Each row is a point. To make a cloud, some directions were put in groups of two or more. Within a group, all points are equally far from the middle, so they leave a hole (a ring in 2 directions, a hollow ball in 3). The other directions are filled evenly. Then the cloud was stretched, turned, moved and blurred a little. Count the holes, and give their numbers of directions, smallest first.

Cloud (13 x 2):
[[ 25  53]
 [ 12 -27]
 [ 21  76]
 [-14 -66]
 [ 15  45]
 [ 52 -37]
 [-70  50]
 [ 39  20]
 [-34 -45]
 [-34 -33]
 [ 57 -40]
 [ 50 -33]
 [-57 -14]]
Holes: 0

Cloud (19 x 3):
[[ 68  -5 -47]
 [-15  30  -6]
 [ 27 -59 -31]
 [  6 -18 -55]
 [ 80 -22 -78]
 [-44   5   0]
 [ 52  12 -44]
 [-26  -3   9]
 [ 52 -19 -13]
 [-27 -26  -7]
 [-18 -80 -31]
 [ 22 -51 -19]
 [  2  47  -1]
 [ 30  56 -37]
 [-76  21  29]
 [ -6 -77 -32]
 [ 69 -80  51]
 [ 17 -14 -59]
 [ 61 -48 -86]]
Holes: 0

Cloud (29 x 4):
[[ 73  30   7 -34]
 [ 82  54  42  42]
 [ 36  -7  80 -33]
 [ 35  -6  10 -13]
 [ 19  -5  93 -58]
 [  4  30  56  69]
 [-19  88  14  -8]
 [ 21  13  74  60]
 [ 63 -25 -31   7]
 [ 14  47 -46  19]
 [  6  12  21  71]
 [ 12  74   2 -24]
 [ -2  74 -10  27]
 [-13 -17  27 -44]
 [ 57  52  34 -53]
 [ 65  26 -27  39]
 [ 62  32  48 -26]
 [ 39  80   0  18]
 [ 15  50  60  14]
 [ 48  40 -35  29]
 [ 50  29 -16  21]
 [ 55  11  67  40]
 [  6 -21  53  -5]
 [ 10  36  65  31]
 [ -3  62  -7  -1]
 [  6  45  48 -17]
 [ -8  51  13  61]
 [ 62  97  42 -22]
 [ 51 101  -9 -11]]
Holes: 0

Cloud (78 x 8):
[[-19  19  29  29  -2   5  49  51]
 [  1  32 -37  21 -41  54 -23 -33]
 [ 18  -2 -43  32 -37  13   7  51]
 [  4  53 -33   5 -60  -5 -26 -50]
 [-57  -4   2  27  18   2 -66 -36]
 [ 19 105  -8  27  28  -8  -4 -47]
 [-94 -11 -34  11 -49 -21 -50 -15]
 [-35  37   5 -40 -22 -18 -40 -40]
 [ 10  -7  -3 -54  61 -63  37  21]
 [ 24 -34  32   0 -14  20   8  30]
 [  4 -35 -12  20  20 -60 -29  65]
 [ 19  41  17 -20  49 -30  15 -18]
 [ -6  40  34 -24  11  -9  61   2]
 [ 11 -31 -34 -19  47  32  16 -45]
 [-40 121  69  12  15 -13  31 -45]
 [  9  10 -24  30  -3   6   5 -39]
 [  3 -44 -39  51 -14 -74  -9   5]
 [ 32   0 -17  -3  19 -19 -26 -81]
 [ 14  21  11  -2 -27  59   4 -34]
 [-81 -17  20  26 -42 -70 -15 -18]
 [-62 -35  38  34 -15 -23  20 -66]
 [-21  42  58   0  29 -33  55  18]
 [-38   9   7 -10 -31  28  52  -6]
 [ 11 -19  -5  -4   4 -20 -31 -25]
 [-70  23  48  50  29 -34  29   0]
 [  0  17  27 -30 -23  29  -1  35]
 [ 31  27  12  34  48  79  53 -11]
 [ -1  56  39 -14  20  80  42 -23]
 [-79   4 -14  52 -33  45   7   8]
 [  9 -56  30  43  30 -26 -11  16]
 [ 11  35 -51   7  46  49   5 -17]
 [-73 -24 -35  43  -7  48 -30 -15]
 [-36 -23  20  -3   3 -42   1  53]
 [-21  19 -48  12  44  23 -13 -26]
 [-43  54  28 -32   5  10  26 -76]
 [ 37  -4 -39  -2 -39  28 -33  60]
 [-54  94  -1 -36 -26  19  -8 -27]
 [-32 -54 -55   3 -23   1  15 -55]
 [ 17 -30 -17 -30 -36  33 -49  25]
 [ 38  44 -16  -6  54 -46  59  -5]
 [ 25  -7   2 -65  -6  30  48  -1]
 [-17  32 -19 -46 -55  -5 -33 -55]
 [ -9 -31   3 -62  11 -23 -13 -52]
 [-14  32  20 -19 -50  27  39 -56]
 [-11 -38 -43 -29 -12   5 -67  -7]
 [ 15   7  33 -28  -4  -2 -23 -52]
 [-74  35  59  12  33  -1  -9 -21]
 [-42 -24  21  -6 -14 -57 -32  49]
 [ 43  -9  13 -42   8  35  25 -24]
 [-55 -31 -49  37 -49  10 -17 -27]
 [-26  33  -7  -3  46 -29 -16  12]
 [-39 -25 -22  21  -8 -71 -64 -14]
 [-18  20  21 -30 -78 -25 -13  63]
 [ -9   8  24 -31  57  34  49 -19]
 [-47  13 -48 -16 -54  15 -65 -23]
 [ 11  14   7 -69 -80 -15  19  -4]
 [  6  21  15  25 -26  -1 -39  17]
 [ 40  78 -31  14  13 -37  33 -75]
 [ -6  45  -6 -21  13  35   1  39]
 [ 30  11  -9 -15 -74 -41  29  42]
 [-99  12  28  53  40  -6  42  15]
 [ 56   6 -11 -21   8  79  12 -64]
 [-53   1  -6  82 -55  77 -22 -12]
 [  2   2 -37  12  46   5 -21  73]
 [-47 -15  12 -25  -5  56   1 -59]
 [-13 -15 -24 -15  23  37   4  29]
 [-69  10  65  -8  23 -26 -40 -25]
 [-38  -6  20 -17   7  43  20 -74]
 [-41  -2  36 -45  37 -27  -1 -54]
 [-20 -21  22  15 -58 -10  27   5]
 [-53 -15  60  13 -11   5 -27 -42]
 [ 31   8 -49  46 -50  20  36  -4]
 [-44  13   3  44 -30  10  -2  20]
 [ -9  46  39   4 -35  28  28   3]
 [-14  65  34 -43 -42 -32  -3  28]
 [  4 -11 -34 -51  51  -6  14 -16]
 [ 54 -14   8  -6  38 -18  26  26]
 [-38  28  44  -1  55  24  18 -76]]
Holes: 0
